Every row gives one point. Examples show where two turns around zero, p and q, send a point. Write where each new point lands after one turn and then the other. Backwards means that the second turn is done in reverse. Each puzzle has new turns, and all numbers are rounded.

Turn p:
[-1.2  5.8] => [1.7 5.7]
[ 2.6 -5.0] => [-0.1 -5.6]
[-1.4 -0.9] => [-1.7 -0.1]
Turn q:
[1.1 2.1] => [0.7 2.3]
[3.4 5.4] => [2.3 6.0]
[ 0.8 -3.6] => [ 1.5 -3.4]
[-3.4 -6.0] => [-2.2 -6.6]
[-1.9  2.1] => [-2.3  1.7]
Where do these land?
q, then p: [-2.6  0.4] => [-2.4  1.1]
q, then p: [ 4.8 -4.4] => [ 3.3 -5.6]
q, then p: [-2.2  3.9] => [-1.0  4.4]

Turn p:
[-1.8  5.6  0.4] => [-1.2  4.8 -3.1]
[3.7 3.5 6.4] => [ 6.0  1.3 -5.4]
[-2.7 -3.0 -0.9] => [-0.7 -0.1  4.1]
[ 0.1 -5.1 -5.2] => [-3.8 -4.7  4.1]
[ 0.6 -1.1 -0.8] => [-0.4 -1.3  0.5]
Turn q:
[ 0.1 -2.5 -2.0] => [-2.9  1.2  0.6]
[ 3.7  0.9 -0.6] => [ 0.0  1.3 -3.6]
[ 1.5 -0.6  9.8] => [ 1.9 -9.3 -3.0]
[-2.4  1.4 -5.6] => [0.2 5.4 3.1]
[-2.8  0.8 -1.6] => [0.8 1.4 2.9]
Where do these land?
p, then q backwards: [-0.2 -0.3  9.0] => [-1.1  8.9 -0.1]
p, then q backwards: [ 2.6  1.5 -1.6] => [ 2.7 -1.4  1.5]
q, then p: [-1.0 -3.1 -4.5] => [0.6 5.5 0.0]
q, then p: [-1.3  1.9 -2.9] => [ 0.9  1.4 -3.3]

Turn p:
[ 6.4 -4.0  2.7 -1.9] => [-1.3  2.6  4.8 -6.0]
[-2.4  2.7  3.5 -3.3] => [-0.7  5.0 -1.6  2.8]
[-3.6  1.1  3.5  1.8] => [0.1 1.2 1.3 5.1]
[-2.7  4.4 -3.9  4.8] => [ 4.7 -4.5 -3.1  3.6]
[ 1.8 -5.7 -2.0 -4.1] => [-5.5 -0.6  0.1 -5.1]
[ 0.5  1.4 -3.8  2.7] => [ 2.7 -3.7 -1.5 -0.5]
Turn q:
[-4.4 -1.3  1.6 -0.9] => [-2.0 -1.6  2.5 -3.4]
[-1.3  0.8 -2.5 -5.1] => [-4.3 -1.7 -3.5 -0.7]
[1.6 2.6 1.5 1.7] => [0.6 3.4 0.8 1.4]
[ 2.5 -0.3 -1.0 10.3] => [6.6 0.5 5.5 6.2]
[ 1.6 -1.8  0.4 -6.1] => [-1.0 -0.5 -5.4 -3.6]
Where do these land?
p, then q: [ 2.1 -1.2  2.6 -1.5] => [-2.4  2.7  0.1 -1.3]
q, then p: [ 0.7  4.4 -1.5 -3.1] => [ 0.9 -2.9 -3.3  3.5]
q, then p: [ 3.8  3.3 -3.7 -0.2] => [ 3.4 -5.0 -0.4  1.3]
q, then p backwards: [-5.4 -5.1  6.3  5.7] => [ 9.0 -3.4  2.5  5.4]
q, then p: [-1.3 -1.3 -3.7 -0.9] => [-2.8 -2.9  1.4  0.2]

Turn p:
[-3.0  0.7 -3.4  7.7  7.8 -3.3] => [-2.4 -1.6 -6.2 10.0  2.1 -0.4]
[-2.2  1.3  1.1  2.6 -0.3  3.0] => [ 0.9 -3.3  1.1  1.5  0.6  2.9]
[ 0.6 -2.1 -8.7 -1.4 -1.0  2.5] => [-7.0 -2.5 -3.5 -4.6  1.1 -0.5]
[ 3.0 -1.4  2.4 -1.6  0.5  3.5] => [-0.5  2.8  2.9 -1.8  1.4  3.2]
[ 0.0  4.9  4.8 -5.0 -1.8 -3.3] => [ 3.5  2.0  4.9 -0.1 -6.0 -3.1]
[-0.2 -3.4  5.7 -4.9 -3.9  0.0] => [ 4.5  2.2  5.4 -4.6  1.8 -2.1]
[ 1.9  0.0 -1.9  2.7 -1.4 -2.4] => [ 0.9  0.4 -4.5 -0.4 -1.0  0.1]
Turn q:
[ 3.1  1.2 -2.6  1.4  2.3 -4.4] => [-0.6  1.7 -1.5  2.3  0.4 -5.8]
[-2.9 -3.3  1.7  4.7 -0.8  1.3] => [-0.2 -3.1  2.5  3.3  3.1  3.1]
[ 3.1 -4.5 -1.4 -3.8  4.3 -5.3] => [-1.0  5.2 -6.4  0.4  4.3 -2.5]
[-2.8  2.1 -2.3  1.3 -9.0  5.5] => [ 3.5 -9.1  2.6 -3.7 -3.3  2.1]
[ 0.8  0.3 -0.6 -2.9  7.8  0.7] => [ 0.2  6.9 -3.0  2.8 -2.3  1.1]
[ 2.2  0.0 -0.2 -1.3  3.3 -0.8] => [ 0.4  3.8 -1.3  0.7  0.0 -1.2]
[-6.6  5.1  1.9 -0.3 -7.0  2.6] => [-3.2 -7.0  3.8 -4.2 -5.0  3.5]
[ 3.0 -0.9  3.5  0.9 -0.9  0.4] => [ 1.0  1.6  3.2 -1.5  2.8 -0.2]
Where do these land?
p, then q: [-2.3  1.0 -2.9  4.3  4.1 -1.1] => [ 0.9 -3.6 -0.5  6.0  1.1 -0.3]
p, then q: [-0.7 -5.0 -0.2  4.2  0.1  2.7] => [ 2.7  3.9 -2.2  4.2 -1.3  1.7]
q, then p: [ 4.7  2.5  2.3 -4.3 -1.0 -4.4] => [-0.8  0.6  2.6  1.0 -5.0 -6.2]
q, then p: [-2.5 -5.2 -3.7 -5.3  0.4  3.7] => [-7.3 -0.8 -1.9 -4.2  0.3  3.6]
q, then p: [-1.2  5.2  2.4  4.4 -2.0  3.6] => [ 7.0  1.1  3.0 -2.0  2.2  1.6]
q, then p: [-3.1  2.1 -4.0  1.3 -5.1  2.2] => [ 1.6  1.4 -1.4 -5.4  5.1 -0.9]
p, then q: [-0.9 -4.5  5.8 -2.5 -0.3 -2.6] => [-2.0  6.3  2.3 -0.6 -0.1 -4.2]
q, then p: [ 6.0  3.8  0.2 -2.2  3.9 -4.2] => [ 1.8 -0.5 -1.3  2.3 -7.7 -4.3]

Turn p:
[-4.3  0.7  2.0 -0.6 -4.5  0.7] => [-2.7  3.7 -0.7 -0.2 -2.1  4.3]
[ 3.1 -6.7  5.7 -0.1  5.1  2.0] => [-3.4 -7.0 -0.6  2.0  7.1  0.9]
[-2.9  5.3 -1.3  0.6  2.7 -3.4] => [ 3.6  1.3  5.4  1.5 -3.2  0.2]
[-2.6 -1.6 -1.4  1.5  3.0  0.8] => [ 0.0  0.6  3.4 -1.6  3.0 -0.1]
[ 2.3 -1.6 -0.3 -5.4 -5.6 -2.8] => [ 0.9 -2.2 -6.2 -2.9 -4.2  2.6]
[ 4.2 -1.6 -1.3  3.8 -3.1 -4.6] => [-2.9 -3.0 -0.8 -2.4 -4.4 -4.8]
[ 0.2  5.5 -3.3  0.2  2.4  7.3] => [ 4.4  6.6 -0.4  3.7  3.9 -3.0]
Turn q:
[ 4.7  0.7 -5.5 -1.4  0.1  1.7] => [ 3.3 -4.8 -2.1  0.5  4.2  1.2]
[-4.2  1.9 -0.4 -2.2 -3.3 -5.3] => [-6.6 -1.3 -2.7  0.1 -3.4  1.3]
[ 1.5  0.6 -2.0  0.4 -4.1  7.8] => [ 2.0 -2.2  2.8  7.0  4.1 -1.3]
[ 2.4 -2.5 -5.9 -5.7  4.4  1.7] => [ 2.5 -6.2 -1.8 -4.3  4.4 -3.9]
[ 2.7  0.7  1.7  0.3  2.2 -1.7] => [ 2.1  0.4  0.7 -2.7 -1.1  2.3]
[-4.4  5.4 -0.2 -4.8 -2.7 -1.8] => [-8.0 -3.6  1.4  0.2 -0.6  1.8]
[-4.5  2.0  4.6  4.0 -1.4 -0.5] => [-3.7  5.9  2.2  1.9 -2.1  1.3]
[ 2.2 -4.8  6.1  3.8  1.1 -1.9] => [ 4.9  5.2  0.7 -1.0 -5.6 -0.7]
[-0.3 -4.0  1.7  5.7  3.7 -0.2] => [ 3.6  6.7 -1.2 -1.6 -0.1 -1.8]
Where do these land?
q, then p: [ 1.6 -0.6  0.7 -2.9  0.9  3.3] => [-1.8 -4.4 -0.4  0.6  0.3  0.8]
q, then p: [ 2.6  3.9 -3.2  1.7 -3.3  3.8] => [-2.6 -0.3  2.8  1.5  5.4 -3.8]
p, then q: [-2.2 -6.5 -3.1 -2.9 -1.5  0.8] => [-0.9 -5.6  2.1 -3.3  2.6 -3.7]
p, then q backwards: [ 3.1 -3.3  3.7  2.4 -1.3  3.0] => [-4.6  1.2 -4.8 -1.2 -2.0 -0.1]
p, then q: [-0.3  3.2  1.1 -3.3  0.4 -7.7] => [ 4.2 -1.4  0.8  6.7 -3.8 -1.4]
p, then q: [-8.4  1.9  5.4  2.3  3.5 -5.6] => [ 0.4  5.2  9.1  4.8 -3.8 -2.5]
q, then p: [ 3.6  1.4 -4.5  2.7  1.4  2.4] => [ 2.5 -2.1  0.8  1.4  4.5 -4.1]

Turn p:
[-1.8 -4.4 -2.3  5.4 -3.1 -3.9  0.2 -6.3] => [-1.5  4.3 -4.0  6.8  0.7 -4.3  0.7 -4.4]
[-0.8  2.3  0.2 -1.7 -2.3  3.5 -2.2 -0.5] => [ 3.2  0.8  4.2  0.8 -0.6  1.1  0.0  1.1]
[ 0.7  5.5  3.7  3.7  0.8 -1.4  3.7  2.2] => [ 1.4 -7.2 -1.5  0.2  3.9 -1.6  1.1  1.9]
[-5.0 -1.9 -6.1 -8.5 -2.8  0.6  1.0  5.7] => [-6.8  2.9  9.3 -4.8 -3.5 -1.1  1.8  0.1]
[ 1.3 -6.0  7.1  1.5  3.6 -0.3  3.0  0.9] => [ 1.1 -1.3 -5.5 -5.4  2.5 -1.3 -5.1 -4.2]
[ 2.1  1.2 -5.3 -0.2 -2.2  2.1  0.6 -2.2] => [ 0.4  0.4  1.1  3.2 -5.5 -0.6  2.1  1.0]
[ 7.9  0.4  3.5 -3.8  0.3  2.7 -7.1  4.0] => [ 1.8 -0.9  1.2 -1.4 -2.0  8.4 -7.9  4.4]
[-2.4  2.1 -0.1  5.2  3.3 -0.1  1.5  0.9] => [ 0.4 -3.5 -2.2  0.4  2.8  0.7  4.4 -2.4]
[-2.2  0.9 -0.6 -1.5  2.3 -3.2 -0.7 -4.7] => [ 0.1  4.5 -2.3  0.1  2.1 -1.3  3.0  2.4]
Turn q:
[ 1.6 -2.9  0.0  6.3  1.4  2.1 -3.7  0.8] => [ 0.4  3.8 -3.0  5.3 -2.6  2.1  3.0  0.1]
[ 2.6  1.6 -0.4  4.3 -0.4 -3.8 -1.6  4.4] => [ 2.4  2.8  2.4  4.6 -1.4 -4.4  1.4  0.6]
[-6.6 -2.0 -1.4 -1.8 -3.5 -5.7  1.2 -7.4] => [-0.6 -5.5 -5.5 -1.4 -0.6 -2.1 -9.2  0.8]
[-3.3 -0.7 -0.4 -3.2  5.6  2.5 -4.8 -1.6] => [-2.3  3.1 -5.9 -3.3  4.6  1.0  1.6  0.5]
[-4.1 -1.2 -1.4 -5.4  0.9  0.1  6.4  0.3] => [-5.4 -5.3  1.0 -5.5  0.1 -1.6 -0.5 -0.5]
[-0.4 -2.4  3.4 -3.9  0.8  2.9 -2.6  4.7] => [ 2.1 -0.9 -1.6 -3.5  1.3  0.1  7.0  0.9]
[ 0.3 -2.4 -3.4 -5.6  1.1  2.8 -2.2 -1.0] => [-0.6  0.7 -3.1 -4.9  1.6  1.1  1.1 -4.9]
[ 5.4  2.3  2.4  3.1 -0.4 -1.6  2.7 -2.0] => [ 1.3 -0.8  5.0  5.3  1.4  2.1 -1.7 -0.3]
[ 4.4  7.6  1.2  6.0 -5.3  0.7  4.6  1.8] => [ 2.7  2.0 10.5  3.3 -4.2  1.7 -2.6  2.9]
Where do these land?
q, then p: [ 2.0  2.6 -2.1 -0.7  2.5  2.3 -3.0 -2.2] => [ 3.7 -0.3  0.1 -0.6  0.1  1.9  3.7  3.1]
p, then q: [ 4.5  2.8  0.7 -2.7  3.4 -2.4 -1.5 -0.9] => [-0.4  2.9  1.5 -3.3 -2.9 -2.4  4.3 -1.5]
q, then p: [ 3.2  3.1 -3.6  0.8  3.8  0.2 -2.1  2.9] => [ 2.5 -2.1 -1.6  0.4  3.9 -1.9  3.4  4.1]
q, then p: [ 0.9 -4.3 -1.6 -0.1 -5.6 -1.8 -0.1  2.5] => [-1.4  1.8 -1.3  4.2 -2.7 -3.7 -4.1  0.5]
q, then p: [-7.5  1.7  2.7 -2.3  3.1 -1.1 -1.8 -1.3] => [-6.3  0.1  2.4 -4.2 -0.4  4.0  2.8  0.5]
q, then p backwards: [ 0.1 -1.5  1.7  0.4 -9.9 -2.1  3.1  3.5] => [ 4.1  3.1 -0.6 -0.8 -3.0  8.2  5.0  0.6]
p, then q: [-0.9  1.5 -4.4 -1.9 -2.2  0.4  3.0 -0.6] => [ 1.4 -4.2  1.9  0.8 -1.9 -2.2 -1.1  2.6]
p, then q: [ 4.0 -2.5  3.2  0.0  0.1  5.0 -2.8  0.0] => [ 5.0  3.3 -0.9 -0.7  0.3  4.1  0.7 -3.3]
q, then p backwards: [ 3.4 -2.6 -2.4 -3.0  1.9  1.3 -0.3  0.2] => [-3.9 -2.7 -0.6  3.1  1.9  0.9  0.3  1.1]
q, then p backwards: [ 1.4 -2.7  6.9 11.4  0.6 -2.3 -3.0 -5.2] => [ 7.7  5.3 -1.8  6.0 -3.3 -2.7 -7.4 -5.3]
q, then p backwards: [-11.0   1.8  -1.1  -1.9   2.3   0.4   8.5   1.1] => [ 3.4  0.3 -1.8 -7.2  0.3 -6.7  5.9  7.8]

Turn p:
[ 1.6  3.9 -4.8  4.7 -0.3  4.5  4.6  1.7 -1.0] => [-3.9  0.3  3.6  3.8 -0.3 -4.5 -4.3 -4.8 -2.1]
[ 2.5  2.3  0.7 -0.1  6.6  4.3  3.8  5.0 -1.4] => [-2.9 -3.1 -1.2 -3.7  1.0 -6.8 -2.3 -2.3 -4.9]
[-1.5  2.9  1.4  3.5 -0.4 -0.3 -3.7 -2.3 -6.0] => [ 2.7  0.8 -0.6  0.0  0.7 -2.0 -4.6 -0.1  6.8]
[-3.2 -4.3  2.0 -2.8 -6.8 -5.8  5.3  2.0  3.3] => [ 1.2  8.2  1.0 -0.3  2.9  6.5  4.7  0.8 -4.5]
[ 3.0 -3.1  1.5 -7.7 -6.9 -6.2  1.5  1.4  1.8] => [ 3.0  2.9  2.1 -2.8  0.2  9.7  1.0  4.0 -5.6]
[-3.7  1.4  2.4  2.8  0.5  1.3 -3.3 -0.6  2.3] => [ 2.2  0.3  0.4  0.2 -0.9 -3.1  3.8 -1.1  4.1]
[ 2.8  5.2 -1.8  5.2  3.8 -1.1  0.4 -0.2  0.9] => [-4.0 -2.5  5.0  0.3  1.8 -4.8 -1.6  0.8  2.4]
[ 1.0 -6.8  4.6 -4.9 -5.9 -3.7  4.3 -4.8  3.1] => [-2.1  6.1 -1.7 -3.5 -2.5 10.4  4.0  1.6 -1.6]
[-1.8 -0.5 -2.1 -1.7  0.5 -1.2 -4.0 -3.3  0.1] => [ 1.5 -1.6 -1.7  2.9 -1.4  1.2  0.8  3.5  2.6]
[-2.7  0.1 -3.0  0.4  7.1  2.6 -0.4  0.3 -2.3] => [-1.7 -3.1 -4.9  2.4  1.1 -5.8 -0.9  0.8  0.0]
[ 2.8 -2.1 -2.1  5.0  3.3  3.0 -1.4  3.7 -1.0] => [-1.8 -5.5 -0.3  0.8  3.5 -2.0 -1.0 -5.1  0.3]
[-1.0  0.9  1.3 -4.5 -1.6  2.4 -7.1 -2.8  0.2] => [ 5.8 -2.6 -1.7 -0.1 -5.8  1.3  0.7  2.1  2.6]
Turn q:
[-5.3  2.8  1.5 -2.6 -0.3 -2.8 -9.1  3.8 -1.5] => [-7.2 -6.4  4.4  0.5  0.3 -4.4  1.0 -4.4 -0.3]
[-5.1  0.5  0.2 -1.4 -4.8  1.4 -0.3  3.1  2.9] => [-0.7  0.1  2.4 -0.5 -1.9  0.1  6.4 -4.5  0.7]
[ 2.6  2.1 -0.3 -1.3 -1.5  1.2  0.9  2.2 -1.4] => [ 0.2  0.1  0.8 -0.7  2.7  2.7 -0.5 -1.2  2.6]
[ 2.6  0.9 -1.4 -1.5  2.7  3.6  1.6 -0.7 -1.0] => [ 2.3  1.7  0.8 -3.0  3.3  0.3 -1.8  1.9  0.3]
[-0.2  2.5 -1.0 -0.2  4.2 -2.1  2.4  2.5  0.6] => [ 2.1 -2.5 -2.8 -0.2  2.9 -2.9  0.6  0.7  2.4]
[ 2.4  3.5  0.6  5.5  2.8  2.1 -3.6 -8.5 -0.1] => [-0.6  1.5  0.3 -4.4 -6.0 -2.2 -8.3  3.7  0.8]
[ -1.4   2.7  -1.5  -1.2 -10.2  -1.1   0.1   3.6  -1.6] => [-0.4 -2.7  3.7  1.9 -1.9  6.7  3.4 -6.1  3.4]
[  0.3 -12.2  -1.5   6.9   1.8   2.3   2.4   4.0  -1.8] => [-1.5  1.4 -9.1 -1.9  1.0  5.2  3.6  2.4 -9.8]
[ 1.5  2.7 -2.2 -1.7  2.6 -0.3  2.1 -9.9 -1.3] => [ 6.1  0.7  3.9  0.4 -2.6 -1.8 -5.9  5.6  0.5]
[ 3.4  2.5  1.0 -2.3  0.0  2.2  0.8 -5.8 -0.8] => [ 1.9  3.4  4.0 -0.2 -0.4  0.4 -4.4  3.0  2.1]
[-3.5 -1.1  5.4 -0.2  0.1 -1.9  0.2  1.7 -1.9] => [-4.6 -1.3  0.0  2.6 -0.2 -0.8  3.9  2.7  0.8]
[ 2.7 -6.9 -0.9 -0.1  2.5 -4.6  2.5  4.0  7.8] => [ 2.4  3.8 -8.2  5.4  2.7 -3.1  2.1 -3.8 -3.6]
Where do these land?
p, then q: [-4.5  2.4 -3.8  3.4  6.5  3.6  5.3  2.1 -3.4] => [ 0.8 -9.6 -2.6  3.5 -4.2 -3.7 -2.6  0.4 -1.6]
q, then p: [ 4.5 -2.9  4.4 -2.9 -2.0  3.9  1.5  3.9 -0.5] => [-1.6  0.3 -0.5  0.2 -2.6 -9.1  0.2  0.6 -0.2]
p, then q: [ 5.5 -3.4  1.2 -1.3 -2.0  0.1  1.1 -3.0  4.8] => [ 0.0  3.3  4.4 -2.4 -0.7  2.6  5.8  2.1 -0.6]
p, then q: [-5.3 -4.4  2.1  3.3 -3.3 -2.8 -5.8 -4.2  0.1] => [ 5.9  6.3 -4.4 -4.2 -0.5 -1.8 -0.4 -2.8  3.0]
p, then q: [ 5.5  3.8  0.7 -1.9 -5.5 -5.2  1.7 -3.1 -4.4] => [-8.0  2.2  4.5 -4.0  2.6 -2.3  0.2 -3.9  2.3]
p, then q: [-2.9  1.8 -4.1 -4.3 -2.3  4.7  1.7 -3.3 -3.4] => [-1.8 -3.9  0.2 -1.9 -4.3  4.8 -3.2 -5.0  0.7]
p, then q: [ 0.4 -1.0 -2.5  0.2 -2.7 -1.0  1.7  3.1  1.2] => [-1.8 -0.3 -0.3 -2.2 -0.1  0.8 -1.3  4.3  0.7]
q, then p: [-1.2 -1.1 -2.4 -1.5  3.1 -0.8 -5.4 -1.1 -2.7] => [ 2.7 -0.3 -4.8 -1.9  3.3  1.9 -0.8  1.2  2.7]
q, then p: [ 3.1  2.2  5.1 -1.8  3.1 -4.6  2.0  3.0  5.3] => [-4.1 -1.0  5.2  4.2  3.5 -2.8  4.0  3.6  2.1]
p, then q: [-5.1  2.7 -0.6  6.9  5.1  2.1 -3.9  2.4  3.1] => [ 3.5  0.3 -7.4  7.2 -2.9 -3.2 -0.4  2.1  0.1]
